Rows are points. The window is the flat piece filled in between its corners: a triangle in 3 columns, a solid with four corners in 4, and so on. A path goes straight from each point to the next, and from the last back to the first. After which points does the path pass through the window?

Window, 4 rows:
-0.29	0.16	0.42	-0.23
-0.12	1.01	-0.59	-0.22
0.02	-0.70	-0.27	0.09
0.27	-0.15	-0.02	0.06
Path:
(1): 0.13	0.40	-0.16	-0.66
(2): -0.29	0.70	0.09	0.23
(3): -0.12	0.55	0.12	0.26
(4): 0.03	0.48	0.07	-0.79
(5): 0.13	0.50	-0.56	-0.49
(6): -0.06	0.73	-0.51	0.30
(7): -0.15	0.46	0.32	0.43
(8): 0.04	0.04	-0.01	-0.50
(9): 0.15	-0.05	-0.39	-0.43
(10): -0.12	0.13	-0.26	0.19
(11): -0.25	-0.12	-0.20	0.33
(12): 0.23	-0.23	-0.29	-0.53
(13): 0.18	-0.31	-0.15	-0.18
(14): 0.06	-0.13	0.02	0.71
(15): -0.11	-0.55	0.01	0.35
(16): 0.18	-0.85	0.04	-0.45
Through the window after points: 9, 11, 13

Window, 8 rows:
0.20	-0.13	-0.66	0.34	-0.42	-0.06	0.52	-0.05
0.51	0.95	0.56	-1.13	-0.68	0.68	-0.65	0.04
0.05	0.38	-0.24	0.67	0.03	0.26	0.31	0.10
0.58	0.92	-0.22	-1.01	0.12	0.23	-0.91	0.22
0.79	-0.14	0.21	0.30	0.04	-0.10	-0.27	-0.11
-0.44	-0.17	0.26	0.30	-0.26	-0.36	0.54	-0.05
-0.39	-0.26	0.05	0.32	-0.54	0.20	-0.26	-0.06
-0.02	-0.41	-0.02	0.08	0.10	0.41	0.35	-0.04
Path:
(1): 0.24	0.42	-0.07	0.03	-0.28	-0.03	0.38	-0.90
(2): 0.19	0.62	0.31	-0.41	0.09	0.17	-0.41	-0.62
(3): 0.38	0.28	0.12	-0.34	-0.23	0.58	-0.36	0.84
(4): 0.19	0.37	-0.15	0.30	-0.01	0.20	0.05	0.37
(5): 0.10	0.44	-0.21	0.18	-0.04	0.29	0.03	-0.31
(6): 0.11	0.03	-0.18	0.24	-0.09	-0.02	-0.08	-0.93
(7): 0.08	-0.23	-0.12	0.32	-0.06	-0.07	0.08	0.33
(8): 0.26	-0.43	-0.45	0.61	-0.04	0.08	0.25	0.51
(9): -0.05	0.06	-0.10	0.60	0.11	-0.04	0.25	-0.25
(10): 0.06	0.17	0.21	0.05	-0.07	0.02	0.04	-0.29
(11): 0.08	0.07	0.18	-0.13	-0.33	0.06	-0.12	0.65
(12): 0.07	-0.11	0.01	0.05	0.06	0.27	0.08	0.65
Through the window after points: 4

Window (9 x 9):
-0.01	0.37	-0.65	-0.08	-0.37	0.22	-0.14	0.31	-0.45
-0.33	-0.73	0.11	0.31	0.02	-0.52	-0.15	-0.42	-0.09
-0.48	0.16	0.22	-0.06	-0.04	-0.56	0.29	-0.07	-0.44
-0.49	-0.44	0.16	0.01	-0.30	0.45	-0.57	-0.42	-0.04
-0.15	0.12	-0.15	0.17	0.31	0.19	-0.41	-0.50	-0.20
0.05	0.30	-0.37	0.30	0.71	0.78	-0.26	0.75	0.62
0.04	0.48	0.15	0.48	-0.95	0.68	-0.10	-0.01	-0.11
0.38	-0.18	0.27	-0.23	-0.76	-0.14	-0.07	-0.22	0.16
0.07	-0.02	0.21	0.09	-0.66	-0.14	-0.71	0.43	-0.02
Path:
(1): -0.48	0.02	-0.10	-0.16	-0.92	-0.26	-0.33	-0.34	0.43
(2): 0.28	0.05	0.20	0.12	-0.35	0.26	-0.08	0.05	-0.10
(3): 0.55	0.32	-0.18	-0.04	0.28	0.22	-0.03	0.47	-0.50
(4): -0.64	0.02	-0.29	0.33	-0.27	0.43	-0.59	0.23	0.74
(5): -0.26	0.55	-0.20	0.25	-0.25	0.01	-0.31	0.02	0.34
(6): 0.15	-0.48	-0.11	0.08	1.03	0.84	-0.26	0.13	-0.26
(7): 0.13	-0.02	0.09	-0.10	-0.15	0.33	-0.37	0.21	-0.22
(8): -0.15	0.01	-0.34	0.46	-0.40	0.18	-0.36	-0.29	0.24
Through the window after points: 1, 3, 5
